Each row is a point. Each copy is the shape, with its points in the same order, turned, moved and blurred by noise. Some copies are also mirrored. Which?
In the rows, 128 means zero.

Shape (9 x 3)
[[105 134 119]
 [132 108 141]
 [113  95 159]
 [146 119  54]
 [ 79 159  97]
 [168 113  93]
 [128 147  97]
 [118 127 137]
 [130 116 157]]
Copy 1 (9 x 3)
[[138 146 116]
 [108 117 131]
 [ 97 123 141]
 [162  94  55]
 [163 181  99]
 [152  75  91]
 [163 128 105]
 [126 133 131]
 [124 124 153]]
Copy 1 is: only turned
Copy 2 (9 x 3)
[[119 121 113]
 [136 128 157]
 [118 143 164]
 [187 126  75]
 [ 99 118  69]
 [187 113 123]
 [149 104  95]
 [120 123 127]
 [120 114 162]]
Copy 2 is: mirrored
Copy 3 (9 x 3)
[[100 141 138]
 [126 104 124]
 [108  91 126]
 [127 184  81]
 [ 73 172 151]
 [152 147  92]
 [122 166 127]
 [112 125 138]
 [126 101 143]]
Copy 3 is: only turned

Shape (7 x 4)
[[175 138 112 113]
 [136 158 136 129]
 [141 154 131  82]
 [ 97 111 145 136]
 [146  92  94 136]
 [101 178 137 155]
 [113 159 131  76]]
Copy 1 (7 x 4)
[[188  99 125 130]
 [145 104 131 100]
 [162 106 161  99]
 [118 152 113 111]
 [186 155  99 137]
 [122  99  96  70]
 [145 119 168  74]]
Copy 1 is: mirrored
Copy 2 (7 x 4)
[[112  98 162 158]
 [115 148 147 138]
 [111 114 154 103]
 [156 143  97 124]
 [134  93  99 172]
 [101 184 117 124]
 [112 117 142  89]]
Copy 2 is: mirrored

Shape (12 x 6)
[[156 144 155 121 132 102]
 [105 153 108 101 150 153]
 [131 139  99  99 143 170]
 [ 84 112 162  85 110  96]
 [ 88 101 128  99 170 123]
 [105  82 110 117 109 106]
 [ 96  84 162 123 161 106]
 [153 120 150 152 169 102]
 [129 169 143 170 151 123]
 [152 134 134 141  99 131]
 [124 134 179 142 108 172]
 [120 176 129 102 112 143]]
Copy 1 (12 x 6)
[[161 142 158 161 106 133]
 [172 175 103 102 130 138]
 [178 157  81 120 139 139]
 [ 89 186 125 142  91 128]
 [126 175  98 118 117  75]
 [ 94 123 104 123 111 111]
 [103 166 119 143 129  67]
 [160 131 165 153 127  84]
 [163 150 186 117 148 117]
 [139 118 146 147 140 150]
 [129 175 137 165 178 144]
 [157 168 134 117 117 165]]
Copy 1 is: mirrored
Copy 2 (12 x 6)
[[121 166 122 153 148 116]
 [ 96 100 121 133 179 151]
 [ 86 101 101 132 157 164]
 [103 160 139  72 169  97]
 [ 75 117 160 110 152 115]
 [108 117 112  95 113  97]
 [ 86 145 179 108 128 109]
 [108 156 155 174 116 123]
 [149 133 150 166 143 142]
 [145 145  94 124 114 144]
 [130 162 134 106 135 186]
 [132 129  97 127 187 158]]
Copy 2 is: mirrored

Shape (13 x 8)
[[122 126  90 144 102 111 100 104]
 [126 145 108 123 160 127 170 146]
 [ 94 154 124 128 128 125 165 117]
 [ 92 176 140 170 113 168 122 100]
 [139 157 139 176 135 120 166 139]
 [165 147 126 171 139 135 139 104]
 [148 100 155 138 144 116  94 101]
 [141 166 101  94  88 154 120 153]
 [171 174 169 175 156 126 103 160]
 [114 177 106 100 135  91 168 134]
 [121  97  90 155 111 135 116 168]
 [102 105 167 135 134 163 122 108]
 [ 96 110 101 114 156 110 128 127]]
Copy 1 (13 x 8)
[[ 91 115 112 145 110 150 145  90]
 [140 145 145 154  93 108 166 155]
 [147 146 150 174 113 147 177 124]
 [144 134  93 183 124 200 171 142]
 [157 112 139 145  71 159 172 154]
 [111 111 119 127  86 166 167 162]
 [109  76 136 122 145 147 129 148]
 [130 184 105 136 101 146 111 116]
 [146  92 118 147  75 170 103 198]
 [127 162 179 176  82 124 154 128]
 [146 104  84 137  98 108 137  95]
 [158 107 113 139 172 151 160 146]
 [120 118 138 170 127  94 155 117]]
Copy 1 is: mirrored
Copy 2 (13 x 8)
[[ 98 120 103 108 140  95 150 146]
 [166 106 125 106 165 157 111 122]
 [134  83 141 111 168 128 101 140]
 [118  83 108 165 145  91  79 168]
 [159  90 130 166 166 132 134 123]
 [145 113 100 160 143 110 128 102]
 [118 171 139 143 120 113 126 113]
 [184 104 103  81 128  88 122 171]
 [192 154 114 195 164 113 126 144]
 [159  97 142  82 202 117 121 133]
 [134 115 104 114 113 157 167 168]
 [117 127 154 148 105 126  83 144]
 [113 134 130  90 156 154 116 139]]
Copy 2 is: mirrored
Copy 3 (13 x 8)
[[ 97  88 102 152 128 167 109 155]
 [159 149 113 153 145 125 121 126]
 [124 139  96 132 153 147 125 102]
 [ 83 163  76 110 145 179 149 143]
 [104 162  97 153 142 104 143 134]
 [105 133 108 154 148 125 164 169]
 [ 89 109 171 129 133 142 142 166]
 [155 105  66  94 119 139 103 164]
 [ 92 177 126 116 145  91 130 199]
 [149 124  94 134 177 116  90 110]
 [126 126 106 155  70 149 101 155]
 [105 141 147 101 111 169 158 127]
 [139 126 145 151 133 165  99 120]]
Copy 3 is: mirrored

Shape (14 x 9)
[[118 139 150 186 131  92 123 150 146]
 [102 183 132 127 136 103  91 109 128]
 [ 68 167  98 117 154  84 115 121 149]
 [142 119 132 119  96 134 168 150 106]
 [ 96 173  98 124 135 119 126 129 171]
 [ 81 185 127  92 130  78 111 141 151]
 [127 166 109 165 104 117 109 176 130]
 [128 115 110 144  68 140 148 125 107]
 [ 91 177 108 125 152 109 123 114 138]
 [159 110 116 105 120 155 135 139 124]
 [114  81 127 108  86 169 123 147 120]
 [134 104 100 124 113 130 124 150  91]
 [122 159 107 128 119  72 101 116 165]
 [146  80 104 134  93 138 148 162 101]]
Copy 1 (14 x 9)
[[ 71 148  90 115 137 128 114 132 136]
 [115 148 153  99 150 130 110 148 179]
 [115 171 168 117 190 164 101 133 154]
 [136 107 118 136 102 161 161 119 106]
 [115 154 168 119 147 161  81 123 137]
 [ 98 147 185 101 167 172 122 114 173]
 [ 76 110 129 156 127 146 106 153 146]
 [135 109 139 140 117 120 148 146  79]
 [130 159 157 108 157 162 102 142 155]
 [161 129 126 163 102 137 136 103 130]
 [160  77 126 153 132 123 141  93 109]
 [143 117 120 172 141 136 157 138 124]
 [ 85 176 173 121 141 127 122 126 154]
 [136 107 107 180 119 139 167 115  94]]
Copy 1 is: mirrored
Copy 2 (14 x 9)
[[145  96 104 153 142 112 151 112 127]
 [101 111 129  93 141  95 131  85 153]
 [ 86 134 150 135 173  97 141  71 164]
 [153 142 175 143  79 125 161 132 110]
 [ 88 105 169 136 155 105 130 112 162]
 [114 111 171 122 148  85 141  59 178]
 [112  97 123 164  94  97 127 118 141]
 [109 129 156 139  78 138 185 136 113]
 [ 90 130 154 120 161  97 128  92 141]
 [141 158 166 128  89 143 138 151 151]
 [131 158 162 133  77 120 197 161 166]
 [123 169 139 151  82 126 156 125 134]
 [103  97 136 133 143 146 135  75 169]
 [137 164 146 167  68 149 175 144 126]]
Copy 2 is: only turned
Copy 3 (14 x 9)
[[ 98 149 162 114 121 108 122 138 182]
 [ 97  90 150 129 161 120 127  86 153]
 [ 78 121 125 144 200  95 126 102 158]
 [155 167 137 137 116 122 157 121 101]
 [118 132 111 133 186 124 135 101 176]
 [ 91 131 133 112 191  92 134  69 151]
 [153 142 168 111 154 119 105 122 167]
 [159 157 131 165 102 132 118 119 118]
 [ 95 113 135 146 185 122 141 105 156]
 [166 129 106 119 128 127 153 140 105]
 [182 134 103 148 105  80 137 128 113]
 [154 135 138 139 133 104 119 146  92]
 [ 87 131 114 109 162 128  98  95 153]
 [172 166 129 142 112 110 122 157  94]]
Copy 3 is: mirrored
Copy 4 (14 x 9)
[[192 175 152 128 127 102 127 127 143]
 [170 154 121 118  65 109 125  85 101]
 [179 148 136 114  41 105 145 138  78]
 [138 135 103  83 158 144 127 137 121]
 [187 122 112 125  75  94 119 143  88]
 [158 153 118  87  37  85 108 131 104]
 [192 155 129 100 143  82 106 111  90]
 [160  97 141  87 160 151 118 116 107]
 [186 144 116 113  67 119 140 120  95]
 [116 119 103 131 146 139 128 131  96]
 [114 118 143 115 148 163  93 135  88]
 [131 146 139 101 152 139 141 120  76]
 [163 125 149 113  75  73 139 114 114]
 [133 129 143  99 182 153 132 140  91]]
Copy 4 is: only turned

Shape (17 x 11)
[[119 106 134 110 149 124 149 137 141  96 151]
 [172 146 144 145 141  90 177  83 103 154 117]
 [111 116 128 150 166 125 115 160 188 106  97]
 [177 139 106 130 177  95 159 101  73 141 118]
 [133 114 103 162 127  74 154 102 103 141 134]
 [141 118  92 133 142 133 154 144 194 113 152]
 [110 182 157 102 111 131  99 153 138 107  88]
 [ 83 185 122 104 129 160 107 125 160  99 103]
 [132 166 111 106 122 127  62 129 154  81 104]
 [ 97 138 101 106 108 123 106 143 117 103  89]
 [144 134 123 160 141 110 154 115  91 125 144]
 [113 158 114  95 139 115  94 170 133 149 119]
 [110 106 128 118 165 144 138 126 167  83 112]
 [132 155 109 124 116 166 114 147 117 128  83]
 [169 116 139 173 156 118 136 101  85 157 162]
 [146  94 113 131 144 103 136  74 103 182 136]
 [144 145 137  91  94 139  91 158 142 113  86]]
Copy 1 (17 x 11)
[[ 97 130 171  92 110 139 140 119 111 134 131]
 [151  70 146 172 120 110 131 114 141 139 100]
 [101 149 117 101  85 141 130 190 113 125 151]
 [139  85 159 182 134 101 160  91 143 123 155]
 [156  89 160 153 141 118  97 114 117 142 149]
 [105 125 128  77  92  91 124 124  85 107 139]
 [100 185 138 126 147 119 151 170 151 129  91]
 [ 72 189 129 107 127 103 117 151 180 105 111]
 [123 192 140  95 133  79 152 180 165 114 138]
 [110 168 138 110 180 125 138 153 143 110 142]
 [152 119 166 160 121 120 112  99 118 121 131]
 [ 97 184 117 134 150  98 159 143 124 156 142]
 [ 81 132 143  85  90 140 146 151 140 110 142]
 [117 174 101 138 149 123 151 132 150  90 123]
 [181 109 144 160  98 136 129  73 129 146 135]
 [159  76 121 133 144 126 124  85 147 172 150]
 [121 179 115  97 158 119 177 165 136 112 103]]
Copy 1 is: only turned
Copy 2 (17 x 11)
[[160 123 124 101 109 129 103 107 142 124 123]
 [123 138 180  93  99 115 173 153  81 156 109]
 [111 151 112 114 130 144 120  92 177 108  71]
 [117 120 174  67 134 116 159 113  75 167 133]
 [120  93 148  61  92 150 159 133  92 132  99]
 [142 111  86 128 101 130 124  89 143 154  79]
 [103 144 112 139 150 107 156 136 163  69 151]
 [118 115 119 164 143 120 158  96 181  77 143]
 [ 70 114  98 141 137 108 123  91 142  74 145]
 [115 121  94  91 135 136 163  99 143  73 147]
 [138 105 159  84 128 137 141 131  89 126 107]
 [103 124  93 110 160 154 140 128 145 122 157]
 [143 143 127 110 107 123 115  69 166 110 104]
 [124 144 107 131 158 131 176  95 111  92 135]
 [127 121 181 102 123 163 124 135  63 148 100]
 [117 128 170  93  79 178 163 117  80 148 137]
 [109 162  79 127 133 118 144 122 128  74 152]]
Copy 2 is: only turned
Copy 3 (17 x 11)
[[153 159 129 146 109 150 123 127 142 138 158]
 [136 113 105 159 135 180 197 103 128 135  88]
 [148 147 141 101  72 100 134 167 130 163 126]
 [144 105 126 154 166 194 161  99 148 182  89]
 [127  95 102 160 164 143 165 137 132 138 132]
 [199 124 116 114  97 131 132 143 130 130 164]
 [105 147 119 123  62 135  84 109 131 114  77]
 [123 154 106  93  73 151  73 139  99 122  97]
 [113 117 126  91  70 161  71 151 167 125 105]
 [116 135 132 128 127 134  75 154 137 117  97]
 [124 103 126 153 140 168 166 109 119 148 134]
 [130 138 103 108 114 111  72 105 153 152  97]
 [148 172 145 108  95 147 136 162 130 137 145]
 [132 120 145  95 119 138  92 116 115 118  89]
 [112  95 125 127 159 161 185  71 138 158 143]
 [130 125  84 110 187 157 183 114 157 136 128]
 [129 134 142 107  86 122  90 112 163  91  80]]
Copy 3 is: only turned
Copy 4 (17 x 11)
[[115 133 120  99 135  91 113 131 134 156 146]
 [ 92 112 100 208 169 129 105 160 124 133 136]
 [146 138 151 112 134 143 100  87 168 167 150]
 [102 114 134 185 171 118 108 178 159  93 124]
 [129 148  69 162 170 130 110 161 146 133 138]
 [131 112 111  84 158 129  98  95 122 147 154]
 [109 136 137 146 131 127 172  54 160 154 117]
 [ 84 140 137 110 113 143 170  58 150 126 132]
 [107 165 146 125 166 131 155  52 161 111 129]
 [125 139 107 142 115 116 150  76 171 122  97]
 [127 128 102 157 144 128 135 166 129 133 138]
 [125 123 139 116 150 152 152  91 166 141  83]
 [109 150 135 105 118 105  96  96 156 149 159]
 [140 121 132 160 116 135 145  71 141 102 114]
 [141 141 131 172 166 144 125 191 104 130 136]
 [106 154 104 168 166 144  86 178 111 128  86]
 [122 128 142 147 137 105 143  41 145 142  98]]
Copy 4 is: only turned
